Rows are points. The last column is the point's height on a tilted bowl or saddle (a function of degree 2), plus a little noise. Along how many of its main directions does it bend up, bend down or stay straight?

Points (11 x 3)
[[ 2.2 -5.5  0.4]
 [ 5.9 -3.8  4.2]
 [-0.7 -1.5  1.1]
 [ 1.9 -2.7  2.1]
 [ 1.4  5.7  3.5]
 [ 4.7 -1.9  5.0]
 [ 2.1  3.1  4.4]
 [ 0.8 -5.5 -0.4]
 [ 6.7  5.2  7.6]
 [-3.4  2.6  0.5]
 [ 5.7 -2.2  5.2]]
Directions: 0 up, 1 down, 1 straight

Points (10 x 3)
[[-1.4 -2.9 -2.4]
 [-4.2  2.6 -4.7]
 [ 8.8  3.6  5.4]
 [ 0.1  2.0 -1.1]
 [ 3.5 -6.4 -7.9]
 [ 2.7 -3.5 -4.6]
 [ 0.5  4.9  0.8]
 [ 1.8 -1.5 -2.7]
 [ 0.5  5.1  0.9]
 [-4.7 -4.6 -0.8]]
Directions: 1 up, 1 down, 0 straight

Points (18 x 4)
[[ -5.7  -2.3   2.8   1.6]
 [  0.6  -3.0  -0.4   0.8]
 [ -1.8   0.8  -1.3  -0.3]
 [  1.6   4.4  -0.7  -5.0]
 [ -0.7   3.4  -3.6  -4.6]
 [  2.6   0.2   0.4  -0.5]
 [ -4.2   4.5   0.3  -2.2]
 [  1.5   3.0   0.2  -2.8]
 [-10.0   4.8   2.3   0.2]
 [ -6.0   8.8   0.9  -7.5]
 [ -1.9  -5.2   3.6   0.0]
 [  1.7   5.0  -4.6  -9.0]
 [ -6.6  -3.9   0.5   0.2]
 [ -6.1   4.6   2.0  -0.7]
 [  0.8  -3.1   4.4   0.3]
 [  7.8   3.6   0.2  -7.7]
 [ -0.1   1.9   1.4  -0.7]
 [  1.8  -7.6   5.0  -3.2]]
Directions: 0 up, 2 down, 1 straight

Points (25 x 5)
[[  6.3   0.1   2.7  -4.1  -1.0]
 [ -2.3  -3.1   7.0  -0.2  -0.5]
 [  1.6  -2.2   1.3  -3.9   0.1]
 [ -1.0   2.8  -0.2   2.0  -3.3]
 [ -0.2  -4.2   0.6  -3.1   0.2]
 [  4.9  -6.2   2.8  -1.8  -0.3]
 [  4.3  -2.8  -0.7   8.6  -5.6]
 [  0.6  -2.7  -1.8  -5.4  -0.4]
 [ -3.2  -3.3   1.7   2.7  -2.3]
 [ -5.2  -4.5   1.0   2.3  -2.9]
 [ -0.5   3.2   1.1   0.1  -2.5]
 [ -9.6  -0.3  -2.0  -1.0  -4.9]
 [  1.1   4.5  -4.2   7.8  -8.8]
 [  0.7   0.4   3.6   0.1  -0.6]
 [  4.2   0.8   5.2   3.8  -1.7]
 [  1.1   1.1   4.1  -2.8  -0.3]
 [ -3.2 -10.2   4.2   1.0  -3.1]
 [ -0.2   9.4   5.7   0.3  -6.7]
 [  0.8   1.2  -1.8  -2.6  -1.3]
 [ -5.1  -1.8   5.7  -0.4  -1.9]
 [  5.3  -1.5   7.7   5.2  -1.7]
 [ -4.0  11.8   6.1   1.7 -11.7]
 [  0.0  -0.2   5.4  -2.8   0.1]
 [ -0.5   0.9   1.2  -2.6  -0.8]
 [  2.5   3.3   0.1   0.9  -2.6]]
Directions: 0 up, 3 down, 1 straight

Points (22 x 5)
[[-0.1 -0.5  0.7  0.6  1.8]
 [-5.9  0.6 -1.9 -5.5 -2.6]
 [ 3.1  2.9 -0.3 -0.5 -1.5]
 [ 4.0  2.7  1.6 -3.4 -2.7]
 [ 2.6 -3.0 -0.4 -0.9  0.4]
 [ 0.8  7.8  1.1 -4.1 -6.8]
 [ 2.3 -1.4  1.1  6.0 -1.1]
 [-3.2  0.6  0.0  7.5 -0.8]
 [ 2.0 -3.9  0.2 -2.5  0.3]
 [-6.1 -3.8 -2.1 -5.4 -3.1]
 [ 0.2 -0.3 -1.7  3.3  0.5]
 [ 2.2 -4.6  0.2  6.7 -2.0]
 [-7.1  5.6  0.1  7.1 -5.5]
 [-1.8  3.2 -4.5 -1.6 -1.5]
 [-8.0 -7.2 -3.9 -0.5 -5.9]
 [-0.5  5.0 -0.1  0.4 -1.8]
 [-1.2 -4.4 -3.9  0.6 -0.9]
 [ 8.3  0.7  1.0  5.1 -8.0]
 [ 0.4 -0.9 -6.1  6.2 -4.8]
 [-2.3  5.5 -2.3 -5.3 -4.1]
 [-6.1 -6.2 -0.4  0.7 -1.1]
 [ 4.7  4.4  4.9  6.9 -8.5]]
Directions: 0 up, 4 down, 0 straight
